Each row of a before or after table is a point. One or more steps were done to the points. Then noise was added and the rows were shuffled. The steps act on columns, c1 being the first. Write out the steps. A step turns or swaps two columns, mirrors them in a line or flattens them onto one, adds a multiple of one to another, or multiplies or shifts one. Angles are multiples of 10 degrees, from the lower column toward the higher: turns from -170 to 170, lines from 10 to 170 but not 90. Use the fewest steps. Two steps may share a column if one is a turn and the other turns, adds or multiplies; they go together, in the order done. Otherwise the lowest column goes first.

Before, 9 rows:
[[  6  28 -60]
 [ 45 -25  38]
 [-23 -14 -12]
 [ 43  41   3]
 [-29 -31 -15]
 [-24 -42 -51]
 [ 42 -10  31]
 [ 37   4  -3]
 [  3  -4  31]]
After:
[[-23   0 -12]
 [ 40   1   7]
 [  3   1  31]
 [ 43   1  40]
 [  5   0 -61]
 [-32   0 -15]
 [ 38   0  -3]
 [ 42  -1  31]
 [-24   1 -53]]
Steps: multiply c2 by 0

Before, 9 rows:
[[ 12  16 -12  -1 -17  33]
 [ 16  -7   9   0  20   9]
 [  4   1  14  33  36 -29]
 [  2 -20   6   4  -5  21]
 [ 10   7 -49  12 -26  48]
 [-40 -20  11 -13  17 -15]
 [  6  -4 -16 -12   8   4]
 [ 27 -11  13  11  -1 -22]
 [ 12 -28 -12  -8   4  19]]
After (9 x 6):
[[  2   3  15  32  47 -28]
 [ 16  -6  11  -1  26   9]
 [ 13  15 -13  -2 -24  33]
 [  6  -5 -15 -13  -2   4]
 [ 10   8 -49  13 -60  49]
 [  2 -20   3   5   0  21]
 [ 28 -10  12  11   7 -22]
 [ 14 -29 -13  -8  -4  19]
 [-41 -18  11 -15  23 -15]]
Steps: add 0.7 times c3 to c5

Before:
[[ 19  26 -38  20 -20 -21  34  39  37  40 -39]
 [ 48   2 -31   0  55  -3 -16  30  18  35 -56]
 [-33  29 -15  -2 -28  43  45  -6 -21  -2 -40]
 [-35  19   4 -18  30  25  14  27  26  -9  21]
 [ -5 -20 -36 -47   2  46 -19   5  -4  -4  37]
 [ 34 -47   9 -47   6 -41  44  15  39  -8  33]
 [-36 -45 -43   3  45 -18  -7   0 -22  11  31]
 [ 19   5  -2  -6  35  12  -5  50 -11   2  32]
 [-29 -38 -16  37  47 -36  38  60  32 -37  -3]
 [ -1 -10  29 -39  10 -23 -37  45  47   3 -58]]
After (10 x 11):
[[-27   9 -38  31 -17  11  36  48  18  -8 -27]
 [ 28 -21 -39 -43  -1 -37 -18  -1  -2   2  38]
 [ -9 -13  -2 -17  32 -21  -4  50 -10   5  17]
 [ 52  30 -15  20 -27 -21  48   4 -19   8 -16]
 [-49 -48   9 -44   8  19  45  -1  35 -12  36]
 [ 44   8   5 -21  30  -5  13  31  25 -10  15]
 [ 23 -40 -43 -13  47  32  -6 -15 -21   7  12]
 [  6 -56 -15  21  48  45  38  42  38 -14 -18]
 [-43  -8 -31  28  55 -21 -15  28   5  -1 -25]
 [-11 -25  28   6  11  21 -38  38  40 -14  -4]]
Steps: turn c1 and c6 by -150 degrees; turn c2 and c8 by 20 degrees; flatten c4 and c11 onto the line at 140 degrees; flatten c9 and c10 onto the line at 160 degrees

Before, 8 rows:
[[ 21  -3  14  13  37  19  -7 -14 -12  24   4 -13   5  37]
 [-21  18  57  45 -23  19   8 -43  -2  16 -10  -3  -6   7]
 [ 13   3  10 -10 -32  22   8  -1  18  37 -12  -8 -12   0]
 [ 21   4  15 -15   0  18  19   6 -11  -5 -19  -7  16  11]
 [ 21  10  23   2  15 -15 -17  11  36 -23 -26  30   4  15]
 [  9  60   4  -4 -19   6 -13 -12   0 -34  18  -4   2 -24]
 [ -8  -4   1  -1  15  29 -10  -5 -18  -5  27  12  -1   6]
 [-19 -22  -1  10  -3  36 -22  44   9  -3   5   4   7   7]]
After:
[[-22  18  58   4 -23  25   8 -44  -2   3  -9  -2 -17   7]
 [ -9  -4   1   5  15  29 -10  -2 -19  -4  27  15   4   6]
 [ 12   3  10   3 -32  20   9  -3  17   7 -12 -10 -39   1]
 [ 20  10  24  -2  15 -14 -19  11  36  -7 -27  31  23  13]
 [ 20  -2  15   3  37  21  -6 -13 -12  16   5 -11 -19  41]
 [ 10  60   3   2 -17   6 -13 -13   0 -16  17  -3  31 -24]
 [-20 -18  -2   6  -2  37 -23  43  10   6   7   6   4   7]
 [ 22   5  15   1   1  15  20   7 -13  11 -17  -6  13  12]]
Steps: flatten c4 and c6 onto the line at 80 degrees; turn c10 and c13 by -60 degrees

Before:
[[  1  -1  22 -15   7   2 -28  -5 -10  14 -11  16  -7  23   8  22   3 -25
  -20 -43]
 [ 21  11   2 -11 -13   9   4   7 -29   2  15 -32   4 -10   3 -18  -5  20
  -22   0]
 [  7  -7 -11  13  37 -48  25 -44  -4   3 -14  18 -18  -8   0  30  31   0
    2   6]
 [ 21 -12  -6  -9 -14  -9  18  19   0 -18  26   0  -3  15  20 -23 -16  17
  -18  10]
 [ 14 -17 -19  -6   6  20  12   5 -17  16  23 -13 -12  10  -4 -31 -25   6
  -15  22]
 [ 18 -22 -17 -17  -7   6  20  16 -44 -21  15   1  -9   4 -16 -10  -3   3
   -4   9]
 [  0  -4   2 -17  45 -38   0 -36  -3 -19   4  18 -35 -22   1   7   2   3
   22 -11]
 [-11  10 -21 -16 -16  11  22   6 -12 -12  34 -23 -32   6   2  -7  -4   2
   -8  13]
 [ 13  -7  -5   5  16 -49  23 -11   2  12   6  28 -13 -40  -6  25  -2 -10
   26  16]
 [  0 -12   4   3 -25  12  -7  -6 -14 -23  21 -15  16  11  -6 -17 -26  -6
  -19  15]
 [-30  16  21 -19  19 -14 -35  13 -28   5 -24  18   6  32   0  15 -18  -2
  -29 -18]
 [-12   7  41   6   7  -7 -14  -9 -36   9 -24   6 -14  28  30  10 -11  -9
    3 -20]
 [  1  -8  11 -28 -20  20  14   2  -6  -3   5   2  -8   5  -8 -23   2  17
  -10  23]
 [ 34  13  18   5  35 -60   7 -27   4  -3   2  -2 -44  -5  -6  12  25 -24
   19  28]]
After:
[[ 19   4 -17 -18  -6   6  21  17  43  10  17   0  -9  20 -27  -9  -5   1
   -5  10]
 [  2   2  11 -31 -21  20  16   0   5  28   7   2  -8   6 -11 -22   2  16
  -10  22]
 [  6  -4 -11  13  36 -47  25 -44  10  34 -13  16 -18  -7  -6  29  30   0
    1   6]
 [  0  -2   2 -15  45 -37  -1 -37  10  10   6  18 -35 -20  -3   6   2   2
   23 -12]
 [  1  -7  21 -15   5   2 -29  -5   2  44  -8  16  -8  25   5  22   4 -26
  -20 -46]
 [ 31  12  18   6  37 -59   8 -26  -2  29   2  -3 -43  -8   6  14  25 -23
   17  27]
 [ 14   2  -7   4  16 -49  21 -12  12  44   7  29 -13 -40 -10  25  -3 -12
   26  17]
 [ 19   2   1 -11 -12   9   2   9  30  31  15 -32   4   2  11 -16  -4  20
  -22   0]
 [-12   5 -21 -17 -17  11  22   8   8  17  35 -22 -32   8   9  -5  -4   1
   -6  14]
 [-11 -22  39   6   8  -8 -14 -11  23  40 -23   6 -13  41  22  11 -11  -9
    1 -18]
 [ 15  -3 -19  -6   5  22  13   4  14  48  24 -14 -13  16 -17 -29 -25   5
  -16  22]
 [ 22 -23  -4  -9 -13  -8  19  21  -4  11  26   1  -3  14  -2 -24 -14  17
  -18  11]
 [  0   2   3   3 -23  14  -6  -6  10   5  20 -14  14  15 -12 -17 -25  -6
  -19  13]
 [-30   8  21 -20  18 -14 -36  12  12  36 -24  17   7  40  14  14 -19  -3
  -29 -19]]
Steps: turn c2 and c15 by 60 degrees; mirror c9 and c14 in the line at 100 degrees; shift c10 by 30

Before, 10 rows:
[[ 25  11  -1 -13 -16  13  17  13 -15   4  27 -10 -18  -1 -16   2 -21 -29
    2  -5 -22   9  19  -4  21 -29   4  14  24 -14  12  22  13 -15  -3 -15
   -7  31  16 -13 -11  24  21  11 -35 -19  18  18]
 [-10 -19  -9 -14   5 -28  10   7  -5   6  -7 -18 -21   2  11  27   1  -1
  -25   0  -1 -28  -7   7   6 -14  -5   5 -15  -5   7  13  19 -16  30 -26
  -14  20   8   8  15  24   4  -4   1  -8  -2  -1]
 [ 13  -7 -27  11 -15  12 -17 -11 -15  -2  21  27  -2 -11   7  -6   5   2
    8  -7   5   0 -15 -11 -16 -21   3  20  -2  15  20  17   0  -2  31  10
    7 -14  24  -7  26  -6 -16   4  11 -11  22  11]
 [  2  33  13   7 -29   4  10  -9  -7  29  -7  14  24   5  -9 -10 -25 -10
  -11   8 -22  -5 -12 -32  26  21 -28 -19  24   9 -15  -2   8   7 -11  20
   17 -20  46 -18 -15  10  -3  -5 -18  -4  -2   4]
 [ 23   4  -4  10 -33  -7 -18 -23  18  18   2  26  -9  23  21 -19  -6  19
   -2  24  -3  -6  15   8 -21   0 -11  11  -7 -16   6  25 -11  25  -4  13
    3  26   1  20  16 -17  23  -5 -24  20 -19  -6]
 [ 20  15  17  -8  14 -21 -21   2  14  20  13  22  24  -4 -11 -18  14  18
    5  -1 -24  15  -1   0  12 -16  -3  26 -18  20  17  16  13   2 -10  20
  -24  20  13   9  -1 -23   5 -17 -10 -14 -25 -26]
 [-12 -16 -13  16 -14 -10  -7  17  18  15  10  -2  -5  31 -11 -13 -20  15
    3  -8  11  11  -3 -19 -11 -29   6 -20   2 -19  -3  25 -27  -8  19  16
    6  16   3 -20  13  -2  -4 -18   5  17  15  -1]
 [-11 -12  -2  11  12   4 -26   5  -8  23 -10  10   8  -1  21  15  12  11
  -26  -7 -12 -11   2  -4   6 -25  -6 -11  29  -4  28 -16   1  16  20  18
  -19  15  -4  -8  -1  17 -16  13  10  -9 -18 -10]
 [ -5  14 -17  28   9  12  -9 -16  15  -9   6  14  -5   3 -18 -13 -22 -13
    3 -18  11  -7  -3  -8   7  -5   1 -18   0  15  12  15  -4  -5  17 -15
   -9  11  -5  16  14   2  25 -26   6   1 -25   0]
 [  8 -18  10  13 -33  13   5  12   2 -15   8  -5  27  23  10 -11   1  -9
  -25   8  11   3  23  -3   2  14 -10  -5  11  25  23  -2 -10  17  -4  21
   -7 -11  34   3 -13 -24  12 -18   0  27   7  -5]]
After, 10 rows:
[[  2  33 -16   7 -30   4  -8 -10  -6  28  -7  16  26   6 -10  -7 -25 -10
  -10   9 -23  -5 -11 -32  25  41 -31 -18  23  10 -14  -1  17   5 -11  22
   17 -19  46 -20 -14  10  -4  -4 -17  -3  -2  -2]
 [ -1 -17  15  15 -14 -10   4  15  17  16  10  -2  -4  32 -11 -15 -20  14
    2  -9  10  11  -2 -19  -8 -46   6 -21   3 -20  -5  23 -53  -7  18  15
    7  14   2 -20  15  -1  -5 -18   6  18  17  11]
 [ -1  12  18  27   7  14   4 -17  15  -7   4  12  -5   2 -19 -14 -23 -14
    2 -18  11  -5  -3  -9   7 -15  -1 -18  -1  16  12  15  -8  -5  17 -15
  -11  11  -6  17  14   0  26 -26   5   2 -25   6]
 [-31  15 -13  -8  14 -21  24   3  13  19  10  21  24  -2 -11 -17  14  17
    4   0 -22  16  -1  -1  11 -37  -2  26 -19  19  16  14  26   4  -9  21
  -23  19  12   9  -1 -24   4 -19 -11 -14 -24 -16]
 [ 10  -6  29  10 -14  11  11 -12 -15  -1  21  28  -3 -11   6  -4   4   2
    9  -7   4  -1 -14 -10 -15  -6   1  20  -2  16  18  19   0   0  31  11
    7 -12  22  -6  27  -7 -17   4  13 -10  22 -16]
 [ -7 -13   5  13  13   4  25   4  -8  23  -9  11   8   0  20  14  11  10
  -28  -5 -14 -11   2  -5   8 -41  -7 -12  29  -4  27 -15   3  17  19  19
  -20  14  -5  -8  -1  18 -16  14   8  -9 -18  14]
 [ 13  11  -2 -13 -16  14 -19  12 -16   5  26  -9 -18  -1 -15   3 -21 -30
    4  -4 -24   9  18  -5  22 -60   2  14  24 -14  11  22  26 -16  -3 -15
   -6  31  15 -13 -10  24  22  12 -34 -18  18 -28]
 [-10   4   5   9 -34  -6  17 -22  17  18   1  26  -7  24  21 -18  -6  18
   -1  25  -4  -4  18   9 -20 -26 -13  12  -7 -16   8  25 -21  26  -4  14
    3  25   1  20  16 -15  22  -4 -24  19 -20 -20]
 [ -7 -19 -12  13 -34  15  -4  12   1 -15   8  -7  28  24  11  -9  -1  -9
  -25   5  12   5  23  -2   3  25 -10  -6  12  26  22  -2 -20  17  -5  19
   -6 -12  35   2 -14 -24  12 -16   1  27   7  -7]
 [  0 -17   9 -14   3 -29 -11   8  -6   6  -6 -19 -22   2  11  26  -1  -1
  -26   0  -2 -26  -6   8   5 -34  -4   6 -15  -4   7  14  36 -15  32 -27
  -15  20   9   9  16  25   5  -4   0  -7  -2  12]]
Steps: turn c1 and c48 by -100 degrees; turn c3 and c7 by 170 degrees; add -1 times c38 to c26; multiply c33 by 2

Before (8 x 64):
[[-17  21  25  13  22  19 -13   3 -12  13   9 -21  10  14  17 -19  -6   4
   16  -7 -16   0   5  23   2   2  -5  17 -14  -8   5   0  21  22  -9   7
   -5   0 -12   7  -8 -10 -29  10  -4 -19   9  -8 -14 -24 -17  -3   7  -6
  -15   3  15  -3 -16 -10   5  -6   5  -1]
 [-14  -3   8  15  18  19  -4   6 -19   9   0   5   0   7   6   3   4  10
    4  -3 -10 -15   8   2   8  19 -22   9  -5   6   1 -18   1  15 -33   5
  -12   7  -3  16 -18 -15 -25   4   8 -30  11 -21   0 -16 -23 -12  14   0
   -9  14   9   1  -7  15   1   1  26  15]
 [  8  11  25  -8  -9  -6   2  -4   2  -1  32  16 -13   0  -9 -17  -6  -9
   10   0  -6   6 -19   2  17 -15  -9 -16  -5  -3  -6  10   8  -9   4 -16
    6  -7  11   7  13  -3  -8 -11   2  -9 -16   2   1  19 -10  -4 -13  -9
   -6  -2   9 -19  -3  -3 -11  22 -17   1]
 [ -5 -25   6 -11 -14  -9  22  -4  10   1   3  11  12 -11  -3  16   7   1
   -8  14  -3   4 -11 -22  -5  -2  -3 -12  -2  18  32   8  -7  11  10  -7
   -3   6 -32   0   6  -6  19 -23  23  12   0   6  23 -12  -4 -14  10  11
    3 -16 -13  18  28  16  -1  -4  11 -12]
 [-23  -7 -18  13   1  17  -2  10  -3  29  21 -15  31  -2  -9  -2  30  -7
  -21  26  13  -7  16 -12 -26  -5  17  18  14  19  21  18   1  17 -12  29
  -21  19 -18  19  -7  -4  15  -9  43  15   5   4  -2 -25   2 -36  25  25
   24 -20  -6 -22 -16 -10  16 -12   9   0]
 [ 22 -10  27  -5  -4 -19  -5 -16  18 -15  16   7 -13 -14 -10  -7  -3  -4
    4   3   2   2 -12 -14  12 -26   5 -14 -11   3   9  -1   0 -17  10 -13
    5   8 -16   3  13   4  -1  -9  17   7 -26  -7  12   4   5   5  -9  -1
   -2  -1   2  -6  24   6 -23  11 -10 -11]
 [  9  -5   9  -4  -4 -13   4 -12  -3  -3  16  10  -5 -13 -18 -14 -11   0
   16  13  -4  -9 -20  -7   0 -20  -9 -23 -12  -4   5  -1  -2 -19   6   4
   15   3  -8  10   4  14   7 -15   6  -8 -17  -3   0  16  17   4  -6  -9
   -2  -5   3 -17   1  -8  -6  10 -12  -6]
 [-22  14  16  -2   7   6 -21  16 -11  12  11 -23  -7   9  19  -9 -12   9
   11 -13 -14  -7  -5   7  13 -11  -6   0  -9   1  -9  -5  17  -2 -14   6
    3   1   3  -7  -8  -4  -7  14   4  -2   6  -3 -12  -7  -7  -1  -4 -15
  -10  12  22  -7 -20 -12  -4   4  -2  14]]
After:
[[-22  14  15  -1   7  -7 -21  15 -12  12  10 -23  -7   9  14  -9 -12   9
   12 -13 -14  -8   4   6  13 -11  -5  -1 -11   0  -9  -4  16  14 -14   6
    4   0  -8  -7  -8  -2  -6  14   4  -3   6  -2 -12  -7   6  -1  -3 -17
    4  11  21  -6 -19 -12  -3   3  -3  15]
 [-13  -3   8  15  19 -23  -4   7 -21   8  -1   6   0   7  -7   4   6   9
    3  -4 -11 -15  -8   2   8  19 -23   9   8   8   1 -17   1  14 -34   5
  -12   6 -10  16 -19 -15 -25   4   9 -60  11 -22   0 -16  19 -11  14  -1
   -3  14   8   1  -6  15   2   0  26  16]
 [ 10  -4   9  -4  -4  18   4 -13  -3  -5  17  11  -5 -14   3 -14 -10   1
   15  13  -3  -9  20  -7   0 -20 -10 -22 -28  -2   4  -1  -3 -26   6   4
   14   3  -2   9   4  15   7 -15   6 -16 -17  -2   0  16 -13   4  -6  -9
   -8  -4   2 -18   0  -8  -6  11 -11  -7]
 [-24  -7 -16  13  -1   1  -2   9  -3  29  21 -15  31  -1 -18  -2  30  -7
  -21  26  14  -6 -16 -12 -26  -6  17  18  34  20  21  17   2   4 -12  30
  -21  19  26  18  -7  -5  16  -8  43  30   4   4  -2 -25  18 -36  25  25
  -18 -21  -5 -23 -16 -10  15 -12   9   1]
 [ -6 -24   7 -12 -14  -4  22  -5  11   2   3  12  11 -12 -10  17   8   0
   -7  14  -3   5  11 -22  -5  -4  -2 -12   1  17  31   9  -7   5   9  -7
   -5   7   4   2   6  -6  18 -24  22  24   1   6  25 -13  -9 -15  10  11
  -32 -17 -13  18  29  15  -2  -4  11 -12]
 [  8  12  25  -9  -8 -10   1  -4   2  -1  32  15 -12   1   1 -16  -6  -8
    8  -1  -7   7  18   2  17 -15  -8 -18 -11  -4  -7   8   7 -14   5 -16
    6  -7  -6   6  13  -3  -9 -11   0 -18 -15   2   1  19  -5  -5 -13  -9
   11  -2   7 -20  -3  -2 -13  21 -16   1]
 [ 22 -11  26  -5  -5   4  -4 -16  18 -14  16   7 -13 -14   6  -7  -3  -4
    5   2   2   1  12 -14  12 -25   6 -14 -18   3  10  -1   0 -19  11 -14
    5   8  -1   4  13   3  -1 -10  18  15 -26  -7  11   3 -18   4  -9  -1
  -17  -2   2  -7  24   8 -23  11 -10 -10]
 [-17  21  24  14  22 -17 -13   2 -11  13  10 -22  10  16  -6 -19  -6   4
   16  -8 -17   0  -4  23   1   2  -5  17  -8  -7   5   1  21  26  -8   8
   -7   1 -16   7  -7 -10 -30  10  -5 -37   9  -8 -14 -24  20  -4   9  -5
  -12   3  14  -3 -17 -11   5  -4   5  -2]]
Steps: swap c6 and c51; turn c15 and c34 by 50 degrees; multiply c23 by -1; add -1 times c37 to c29; swap c39 and c55; multiply c46 by 2
